Rows are points. The points of each table are mixes of a few directions, plus a little noise. Count the directions of each table, and those that both share. Where both have some left over, give the other angles between the two spaces (their principal angles), to ten degrees, smallest first.

First, 7 rows:
[[ 1.2  0.9  0.5]
 [-8.7 -6.8 -3.8]
 [ 1.7  1.3  0.7]
 [-4.8 -3.7 -2.1]
 [ 1.3  1.0  0.5]
 [-1.4 -1.1 -0.6]
 [10.8  8.3  4.7]]
Second, 5 rows:
[[  0.7  -4.2   5.0]
 [  0.0   2.0   2.5]
 [  0.1   3.5   5.0]
 [ -0.4  -6.3 -11.4]
 [ -0.5   5.0  -1.0]]
Directions: first 1, second 2, shared 0; angles 50

First, 8 rows:
[[ 3.6  1.3 10.3 -3.2]
 [-2.9  3.1 -4.4 -4.0]
 [ 2.4  0.4  2.2  1.4]
 [ 4.1  1.3  5.7  0.6]
 [ 1.9 -4.9  4.3  4.5]
 [-1.7 -2.6 -1.9  1.5]
 [ 0.0 -1.1 -7.4  6.0]
 [-7.5  2.5 -8.9 -6.7]]
Second, 5 rows:
[[-4.5  4.2 -2.0 -8.9]
 [-3.6  3.4 -1.6 -7.2]
 [ 3.8 -3.6  1.7  7.5]
 [ 3.9 -3.7  1.7  7.8]
 [ 0.4 -0.4  0.2  0.8]]
Directions: first 3, second 1, shared 1

First:
[[  1.5  -0.6   2.3  -0.1   0.0  -2.4]
 [ -9.5  -1.0   0.9   4.3  -2.5   9.7]
 [  9.3  -2.3   6.0   0.6   1.6 -11.9]
 [ -3.5   1.1  -1.8  -1.2  -0.8   4.2]
 [  4.6   1.2  -9.1   0.6   3.0  -1.2]
 [ -2.4   1.5   1.7  -4.2  -1.4   1.6]]
Second (9 x 6):
[[-0.7  0.9  1.5 -0.9 -0.6  1.3]
 [-3.4  4.1  6.9 -4.3 -2.9  6.1]
 [ 1.8  1.0 -6.1 10.0  2.2  7.0]
 [ 2.3 -2.7 -4.7  3.0  1.9 -3.9]
 [-1.3 -0.7  4.5 -7.3 -1.6 -5.1]
 [-1.7 -0.1  5.3 -7.6 -1.9 -4.2]
 [-0.3 -0.4  1.2 -2.2 -0.4 -1.9]
 [ 4.8 -5.8 -9.7  6.1  4.1 -8.6]
 [-1.4  3.8  1.2  3.3 -0.8  9.3]]
Directions: first 3, second 2, shared 1; angles 40

First:
[[-1.2 -1.3  0.0 -1.1 -3.8  3.1 -0.8  3.2]
 [ 6.7  4.4 -1.9  1.7  9.9 -1.6  6.1 -3.6]
 [ 0.0  0.2  0.2  0.4  1.0 -1.5 -0.2 -1.3]
 [-3.8 -0.7  2.2  2.0  1.6 -9.5 -4.9 -7.2]
 [-5.7 -3.6  1.7 -1.2 -7.9  0.6 -5.3  2.3]
 [ 7.6  3.2 -3.2 -1.0  4.2  8.3  8.3  4.9]
 [ 5.3  1.3 -2.8 -2.1 -0.5 10.7  6.4  7.8]
 [-2.9 -1.6  1.0 -0.2 -3.0 -1.3 -3.0 -0.2]
 [-5.8 -2.0  2.8  1.5 -1.5 -8.9 -6.7 -6.0]]
Second:
[[  0.7  -0.2  -2.6  -4.1   4.1  -0.1   4.5  -9.9]
 [ -5.8 -10.5   1.4   4.0   0.9   3.8  -4.2  -0.6]
 [  1.7  -2.5   1.0   7.0   8.4  -1.2  -0.7   0.0]
 [ -1.2   2.1   1.4   0.4  -2.8  -4.0  -7.3  -0.1]
 [  4.0   3.1  -2.9  -3.7   1.2   3.9  -0.9  -3.0]
 [ -4.0   1.8   4.9   4.5  -5.5  -9.4  -7.0   5.7]
 [  1.1  -0.5  -2.3  -3.3   2.7   2.2   7.5  -4.6]
 [ -1.1   2.2   1.9   1.3   1.4  -8.5   8.2  -0.7]
 [  5.2   4.3  -1.6  -1.4  -1.4   5.6   2.5   7.1]
 [ -0.5   0.1  -1.1  -4.8  -9.0   7.8  -2.7   6.2]]
Directions: first 2, second 5, shared 2

First, 10 rows:
[[  2.9   1.2  -4.7   0.1  -0.3   5.9   2.2   0.3   3.3]
 [  2.7   1.1  -4.2   0.0  -0.3   5.3   1.9   0.3   3.0]
 [  3.4   1.4  -5.4   0.1  -0.4   6.8   2.5   0.4   3.8]
 [  5.9   2.4  -9.4   0.1  -0.7  11.7   4.3   0.7   6.6]
 [ -5.4  -2.2   8.5   0.0   0.6 -10.7  -3.9  -0.6  -6.0]
 [ -6.2  -2.5   9.9  -0.1   0.7 -12.3  -4.5  -0.7  -7.0]
 [  2.9   1.2  -4.6   0.0  -0.3   5.6   2.1   0.3   3.2]
 [ -3.3  -1.4   5.3   0.0   0.4  -6.6  -2.4  -0.4  -3.8]
 [ -5.1  -2.1   8.3  -0.1   0.6 -10.3  -3.8  -0.5  -5.8]
 [  2.3   1.0  -3.6   0.0  -0.3   4.5   1.7   0.3   2.6]]
Second:
[[ 2.6  0.8 -0.3  4.2  4.5 -0.1 -5.5  4.5  0.6]
 [ 0.2 -1.0 -2.7 -6.7 -3.9 -4.8  1.7  1.2  3.3]
 [-2.2  3.4  0.8  9.5  6.3  0.6  2.7  0.0 -0.6]
 [-5.0  3.4  3.0  8.5  2.6  7.4  2.2 -2.4 -6.6]
 [ 2.2 -3.6 -2.6 -6.3 -4.5 -3.8  2.0  0.1  0.7]
 [-1.1  1.8  6.0  3.3  3.9  4.3 -0.1 -7.2  2.3]
 [-1.0  0.6 -5.1 -6.7 -4.2 -6.6  1.2  5.5  3.3]
 [ 3.4 -2.7 -3.1 -2.4 -0.6 -5.0  0.4  2.4  2.0]
 [ 6.0 -7.9 -3.7 -9.1 -6.8 -4.3  0.7  0.3 -1.2]
 [-5.3  5.3  7.8  5.6  2.8 12.3 -5.2 -4.5 -3.8]]
Directions: first 1, second 5, shared 0; angles 90

First (11 x 11):
[[  0.5   5.6  -4.9  -4.2   1.4   6.1  -6.2  -0.2   0.6   5.8  -1.8]
 [  1.7  -1.9  -3.0  -2.3   1.1   2.0   3.6  -3.0   5.2  -1.9   0.5]
 [ -1.9   1.2   3.4   4.0  -0.9  -3.3  -2.7   4.5  -6.9   2.4  -1.5]
 [  0.0  -4.1   4.8  -0.7  -2.7  -3.0   3.4  -4.6   4.8  -8.8   5.9]
 [  3.5   1.5 -11.1  -5.6   4.7   8.4   2.1  -2.6   6.6   5.0  -4.1]
 [ -3.5   5.9   1.5   8.5   1.1  -3.5  -7.4  12.9 -17.7  13.1  -8.9]
 [ -0.3  -1.1   0.6   2.6   0.4  -2.0   1.7   2.1  -2.6   0.8  -1.6]
 [ -2.1  -0.9   7.3   2.5  -3.4  -4.9  -1.7   0.4  -2.8  -4.4   3.8]
 [  0.7  -2.4   1.6  -2.5  -1.4  -0.1   2.1  -4.7   5.8  -6.2   4.5]
 [  0.4  -1.3   0.7  -1.5  -0.8   0.1   1.2  -2.7   3.3  -3.4   2.5]
 [  1.1  -2.6  -1.1  -0.8   0.5   0.2   3.9  -2.2   3.6  -2.6   0.7]]
Second (10 x 11):
[[-10.1  -0.1  -2.2   0.9  -6.7   5.5   4.1  -3.4  15.5 -13.4   3.4]
 [ -7.0   2.0   0.4   2.0  -4.5   2.3  -1.0   0.5   5.0  -5.5   1.3]
 [ -7.0   3.7   1.9   3.0  -4.4   1.0  -4.1   2.8   0.2  -2.4   0.4]
 [ -1.2   0.2  -0.1   0.3  -0.7   0.5   0.1  -0.1   1.3  -1.2   0.3]
 [  8.6  -6.4  -4.1  -4.9   5.2   0.2   8.6  -6.0   5.2  -0.6   0.6]
 [  2.6   0.5   1.1   0.1   1.8  -1.8  -2.0   1.5  -5.5   4.4  -1.2]
 [  9.6  -1.4   0.7  -1.8   6.2  -4.0  -1.1   1.1 -10.5  10.0  -2.4]
 [  8.2  -3.9  -1.9  -3.3   5.1  -1.4   4.2  -2.8  -1.2   3.5  -0.6]
 [ -5.0   3.2   1.9   2.5  -3.1   0.3  -4.0   2.8  -1.5  -0.6  -0.1]
 [  1.2   2.3   2.4   1.3   1.0  -2.4  -4.8   3.6  -8.5   6.0  -1.7]]
Directions: first 3, second 2, shared 1; angles 60

First:
[[ -1.8  -1.5   4.8   1.2   2.4   1.0  -3.8   1.0   6.3  -3.3   0.1  -7.5]
 [  1.1  -1.2  -4.6   6.4  -4.9  -6.8  -1.8   4.6  -5.6  -0.1   3.8   9.6]
 [ -1.9   2.3  -1.4  -5.2   2.7   5.5   2.7  -1.2  -1.8   4.9  -1.0  -3.1]
 [  3.0  -1.0  -0.9   2.9  -3.4  -4.6   0.5  -0.7  -1.4  -2.5   0.1   6.5]
 [ -3.3  -0.1  -0.1   0.7   1.6   1.6  -2.6   3.6   0.2   1.8   2.0  -4.0]
 [  1.6  -2.5   1.7   5.6  -2.6  -5.5  -3.3   1.7   2.1  -5.0   1.4   2.6]
 [  1.2   2.9  -0.6  -7.7   2.0   5.4   6.4  -6.2  -1.3   3.5  -4.1  -0.7]
 [  7.3  -2.8  -1.8   8.1  -8.3 -12.0   0.3  -1.1  -2.7  -7.0   0.5  15.7]
 [ -3.7   1.0   3.5  -4.9   5.5   7.1  -0.5  -0.8   4.6   1.9  -1.3 -11.2]
 [ -3.7   2.7  -0.3  -7.0   4.9   8.2   2.3  -1.0  -0.3   5.9  -1.3  -7.7]]
Second, 9 rows:
[[  0.7   1.4  -1.3  -1.5  -6.7   2.1   2.5   3.0  -2.4  -0.1  -2.9   5.0]
 [  5.0   7.9  -1.0  -2.3   3.8   6.8   9.1  -1.8   4.2  -5.2  -3.2   0.6]
 [ -0.3   4.2  -2.1   1.6   3.7   2.4   5.3  -1.4  -0.7  -2.4  -2.3   5.5]
 [  1.2  -1.0  -2.1  -0.5  -4.2  -3.5  -5.8   6.8  -0.9  -0.1   4.9  -1.6]
 [ -3.4  -8.3   8.4  -1.4   4.1  -1.2  -3.3 -11.3   3.1   5.3  -2.5  -9.7]
 [ -5.8  -4.5   1.4   9.4   2.3  -1.3   2.0  -5.1  -4.7   5.8  -1.8   5.2]
 [  1.4   2.8  -1.2  -3.4   9.1  -2.2  -3.7  -0.3   4.7  -4.9   4.5  -6.0]
 [ -3.0  -0.6  -0.7  -6.4  -3.8  -0.9  -1.9   0.1  -2.6  -1.1  -4.5   4.9]
 [  4.3  -1.9  -1.4   4.5  -8.4  -2.2  -4.3  10.0  -0.8   2.8   7.7  -4.1]]
Directions: first 3, second 5, shared 1; angles 40, 90

First, 11 rows:
[[-1.0 -3.4 -0.7 -6.9 -6.3  0.2  2.7  7.4 -3.0  5.6 -6.0 -3.8]
 [ 3.2 -0.9 -4.0  0.9 -1.1  7.6 -4.0 -3.3  7.5 -7.5  1.0  0.5]
 [-4.4  1.0  5.1 -4.5 -1.5 -1.4  5.8  2.3 -5.2  6.1  1.1 -4.6]
 [ 1.2 -5.8 -4.5  4.5 -3.1 -2.1 -3.8 -5.9 -9.7 -5.3  1.4  1.9]
 [-3.4  3.3 -3.7 -3.6 -0.5  9.5 -2.4 -4.2  2.5 -3.0  4.5 -5.1]
 [ 4.0 -0.9  3.5  3.8  1.4  1.3  1.0 -2.5  6.6 -5.0  1.8  2.9]
 [-2.7  2.3 -3.1  0.7  3.1 -8.5 -2.2  3.5 -7.3  6.8 -3.4  2.1]
 [-5.2  8.8  4.5 -3.2  6.2 -0.7  3.3  2.6  3.4  7.3  2.3 -2.6]
 [ 0.0  2.3 -5.9  0.3  2.3 -0.7 -4.9  1.7  1.4  1.0 -2.7  1.9]
 [ 1.1 -6.8  7.3  2.5 -4.8 -2.1  5.9 -4.5 -7.7 -3.2  3.9 -0.8]
 [ 7.2  0.1  1.4  5.5  4.2 -3.0 -1.5  2.8 11.6 -2.8 -3.9  7.7]]
Second:
[[ 0.2  5.6 -2.1  4.3  8.0 -6.0 -3.8  1.3  2.9  2.7 -1.4  5.3]
 [-0.7 -6.9 -0.2  0.3 -9.2  3.4  1.4  0.7 -3.5  0.0  0.1 -6.0]
 [ 0.3 -2.7  3.2 -6.5 -4.4  6.1  4.4 -2.5 -1.4 -3.8  1.9 -2.9]
 [ 0.3  2.0  0.5 -0.9  2.6 -0.4  0.1 -0.5  1.0 -0.4  0.2  1.7]
 [-1.2 -6.3 -2.8  5.7 -7.5 -1.0 -1.9  2.9 -3.1  3.1 -1.4 -4.9]
 [ 0.4 -3.3  4.3 -8.7 -5.4  8.1  5.8 -3.4 -1.7 -5.2  2.5 -3.8]
 [ 0.6  7.3 -0.9  1.8  9.9 -5.1 -2.7  0.1  3.7  1.2 -0.7  6.5]
 [-0.9 -5.8 -1.3  2.6 -7.3  1.0 -0.2  1.6 -2.8  1.3 -0.5 -4.7]
 [ 1.4 13.4 -0.2  0.8 18.0 -7.4 -3.5 -0.9  6.8  0.8 -0.6 11.8]
 [-0.4 -3.5 -0.3  0.7 -4.6  1.3  0.4  0.6 -1.8  0.3  0.0 -3.0]]
Directions: first 5, second 2, shared 1; angles 50

First:
[[ -0.8  -3.1   2.4  -3.4  -5.8  -3.2  -6.5  -2.2  -4.0   0.0   5.2   5.2
  -10.4   3.1]
 [  2.4  -4.4   0.8  -1.8  -1.8   0.1  -3.0  -0.4  -0.8   5.6   6.4   1.1
   -0.5   2.8]
 [  0.2  -2.1   0.7  -2.3  -6.0  -1.6  -5.5  -0.8  -3.8  -0.9   4.2   4.1
   -8.9   1.5]
 [ -3.5   6.2  -0.9   2.3   2.8  -0.4   4.3   0.4   1.2  -7.8  -9.0  -1.4
    0.7  -3.7]
 [  2.7   2.5  -4.5   2.6  -1.9   3.9   1.1   3.3  -0.6  -3.5  -2.1  -1.9
    1.5  -4.1]
 [  0.8  -5.1   2.7  -2.6  -0.3  -1.6  -2.8  -1.8  -0.1   6.8   6.4   1.6
   -0.5   4.3]
 [  5.6  -3.4  -3.0   0.5  -2.2   4.0  -1.6   2.6  -0.3   5.4   5.8  -1.5
    3.6   0.1]
 [  1.8  -7.8   3.8  -3.9  -1.0  -1.9  -4.5  -2.4  -0.5  10.5  10.2   2.2
   -0.7   6.3]
 [ -9.5   9.6   3.0   2.8  11.1  -4.0  10.2  -2.5   5.4  -9.5 -16.6  -3.2
    5.6  -3.3]
 [ -1.0   2.9  -0.9   1.7   2.8   0.7   3.4   0.7   1.7  -2.4  -4.5  -2.1
    3.5  -2.0]
 [  1.3   4.6  -4.3   3.9   2.2   3.9   4.8   3.3   1.8  -4.2  -6.1  -4.1
    6.1  -5.0]]
Second (8 x 14):
[[ -5.6  -1.2  -2.7   2.2   6.7  -2.2  -1.9 -10.6   4.5  -0.8   4.1  -1.7
    2.8  -2.6]
 [ -0.2   4.3  -5.2  -7.1   0.4  -4.3   8.9   5.5  -5.4   2.7   5.5  -3.4
   -6.4  -0.4]
 [  1.6   1.1   0.8  -3.9  -4.2   1.2   2.3   3.0  -2.1   2.7  -0.5   3.4
   -5.6   0.8]
 [  5.1   7.4  -9.7   2.7   5.2   7.2  -4.6  11.6  -4.8  -0.6  -2.2   0.8
    0.2  -0.8]
 [  0.0  -5.2   4.4   3.5  -0.6   2.4  -5.4  -3.2   9.5  -4.3  -0.3  -2.8
    0.7  -2.5]
 [ -2.2   0.3   0.6  -1.0  -5.3  -3.4  11.5  -8.8  -5.2   4.6  -2.8   3.2
    7.6   0.1]
 [  0.6  -4.2   6.0   3.7  -1.5  -2.4  -2.3   0.8   1.7  -4.1  -2.4  -4.4
    5.9   1.6]
 [  0.6  -2.5   5.7  -0.2  -1.0   1.2  -8.8   1.6   1.6  -0.3  -1.4   4.6
   -5.4   4.0]]
Directions: first 3, second 6, shared 1; angles 50, 90

First:
[[ -2.2  -4.6   0.7   2.1   0.8   4.5   1.8  -3.2   4.2  -1.0  -2.1  -3.5
    4.0  -5.8   3.1   0.8  -4.0  -1.0]
 [ -5.2  -6.2  -8.0  -7.3  -1.7  10.5  -3.1  -5.4   1.9  -1.7  -5.4  -3.6
   -1.0   2.0   4.6   4.5  -9.0  -3.0]
 [  3.7   4.1   4.6   3.4   2.2  -9.7   5.4   5.1  -1.1   3.4   6.9   0.1
    2.3   6.4  -6.0  -2.5   4.6   3.8]
 [ -3.3  -2.7  -0.8  -0.4  -2.5   3.6  -5.7   0.5  -2.4  -8.7  -4.1   0.3
    4.8  -6.3   3.3   1.2  -3.2  -2.1]
 [  6.5   6.5   7.4   6.7   3.7 -11.9   7.8   4.4   0.6   7.8   8.2   1.8
   -1.0   3.8  -6.8  -4.4   9.0   4.4]
 [  1.6   1.5   1.6   2.5  -0.2   1.9  -1.8  -2.3   1.2   1.4  -2.3   3.3
   -5.0  -8.1   2.5  -1.3   4.1  -1.5]
 [ -4.4  -5.3  -3.0  -1.9  -1.8   8.3  -4.1  -3.6   1.2  -5.6  -5.8  -1.8
    2.6  -6.7   5.5   2.5  -6.0  -3.1]
 [  0.4   2.7  -4.4  -5.7  -1.9   0.0  -4.1   0.9  -4.0   0.2  -0.5   2.9
   -5.8   6.6  -1.1   1.0   1.0  -0.5]
 [  3.1   4.0   1.8   0.6   1.5  -7.3   3.7   3.8  -1.6   3.9   5.3   0.7
   -0.7   7.9  -5.1  -1.5   3.7   2.9]]
Second, 8 rows:
[[ -7.1   4.8  -8.5   3.4  -7.9   1.0   2.2   3.3  -9.9 -12.8  -6.6  -1.0
    7.8  -8.6   4.8   0.5   0.0   2.6]
 [ -0.8   5.5  -1.9  -3.4  -5.7  -4.0   4.2  -2.9   4.9  -9.9  -1.0 -11.2
   12.6  -5.7   0.2  -7.6   3.3   2.5]
 [ -0.7   0.0   2.2  -0.3  -2.1  -2.0  -5.1   2.8  -2.7  -9.1  -1.0   0.2
    7.0  -3.8  -0.4  -1.7   0.0  -0.6]
 [  1.1  -1.7   3.9  -1.2   3.1   0.8  -1.4   0.0   4.4   6.3   4.3   0.6
   -6.5   4.0   1.9   4.3  -0.5  -1.9]
 [ -0.5  -1.0  -5.4   3.5   1.5   3.5   4.0  -0.7  -5.1   7.1  -3.0   5.3
   -6.9   2.3  -1.1   1.8  -1.4   1.2]
 [  0.5  -3.2   0.1   2.2   4.0   3.2  -0.5   0.8  -2.0   9.2   1.0   6.5
  -10.2   4.7   0.4   5.4  -2.0  -1.2]
 [  1.3  -1.2   4.4  -1.8   2.0  -0.5  -2.3   0.2   4.4   2.7   3.8  -0.7
   -2.6   2.3   1.0   2.2   0.0  -1.7]
 [  6.4  -3.2   5.2  -2.5   5.0  -2.1  -1.1  -3.4   6.0   6.6   2.6   0.3
   -1.2   4.8  -6.9  -5.0   0.6  -0.9]]
Directions: first 4, second 4, shared 1; angles 60, 70, 90

First, 8 rows:
[[ -2.5   2.5 -12.5  -1.1  -2.7   3.8  -0.2   2.1   7.4  -5.9  -0.8  -2.9
   -1.7   5.9   0.7   0.5   5.4  -1.8  -3.9  -4.6]
 [ -3.0   1.2  -9.0   5.0  -3.2 -11.1  -2.7   6.1   0.4  -1.6   4.5  -2.0
   -7.9  -6.1  -1.9   0.1   0.3   1.3   0.7   6.0]
 [  1.3   0.2   4.7  -2.8   1.7   6.9  -1.4  -2.4   1.9   0.0  -2.7   0.3
    3.7   4.8   0.9   2.9   2.4  -0.5   0.4  -3.7]
 [ -1.9   0.3  -8.4   1.8  -2.7  -4.8   2.7   2.2  -0.1  -2.0   2.0  -0.8
   -3.3  -2.5  -0.5  -3.5  -1.5  -0.3  -2.4   1.7]
 [ -0.6   0.0   6.4  -2.7  -2.3   3.7  -2.6  -1.6   0.4  -3.3  -3.3  -0.1
    4.7   4.7  -0.6   8.9   2.3   0.4  -0.5  -1.3]
 [  4.0  -2.9  13.9  -3.1   3.9   5.6   4.4  -6.6  -6.2   5.2  -2.8   3.8
    7.3   0.1   1.2  -2.6  -5.3  -0.1   1.0  -1.6]
 [  6.3  -1.7  14.5  -0.9  10.6   7.0  -1.4  -4.6  -2.4  10.9  -0.5   3.2
    2.6  -1.3   2.2  -5.2  -1.4   0.4   6.8  -2.1]
 [ -3.6   0.4  -9.7   3.9  -5.4 -11.0   1.2   4.7  -1.5  -3.4   3.6  -1.5
   -5.6  -5.6  -1.9  -0.9  -2.1   0.8  -2.1   5.6]]
Second, 9 rows:
[[  0.1   1.6  -7.6   2.3   2.9  -0.8  -2.1   3.0   4.3   1.9   2.7  -1.5
   -5.6  -1.3   0.8  -4.7   2.8  -0.4   1.7  -0.6]
 [ -1.9  -2.2   2.5  -4.3  -7.6   1.3   8.9  -4.7  -5.8  -6.5  -4.2   1.7
    8.6   3.3  -0.8   2.8  -5.8  -1.0  -7.6  -0.9]
 [  2.3   1.6   2.4   3.8   7.6  -1.1  -9.9   3.8   4.3   6.9   3.4  -1.1
   -6.9  -3.2   0.4  -0.2   5.4   1.6   8.5   1.6]
 [  1.1   2.0  -5.4   3.6   5.7  -1.1  -6.1   4.2   5.5   4.6   3.7  -1.7
   -7.8  -2.5   0.8  -4.1   4.7   0.3   5.1   0.2]
 [ -3.6  -3.5   1.6  -7.3 -13.3   2.2  16.2  -7.7  -9.3 -11.7  -6.9   2.6
   14.2   5.7  -1.1   3.4  -9.9  -2.1 -13.9  -2.0]
 [  0.3  -0.9   6.1  -1.1  -0.8   0.4  -0.2  -1.6  -2.4  -0.1  -1.4   0.9
    3.0   0.4  -0.5   3.5  -1.1   0.6   0.3   0.8]
 [ -0.9  -1.1   2.1  -2.2  -3.7   0.7   4.2  -2.4  -3.1  -3.1  -2.2   0.9
    4.5   1.6  -0.4   1.8  -2.9  -0.4  -3.6  -0.3]
 [  1.6   1.7  -1.3   3.4   6.1  -1.0  -7.3   3.6   4.4   5.3   3.3  -1.3
   -6.7  -2.6   0.6  -1.9   4.6   0.9   6.3   0.8]
 [  0.8   0.8  -0.2   1.7   3.1  -0.5  -3.8   1.7   2.1   2.7   1.6  -0.6
   -3.2  -1.3   0.3  -0.7   2.3   0.5   3.2   0.5]]
Directions: first 4, second 2, shared 2
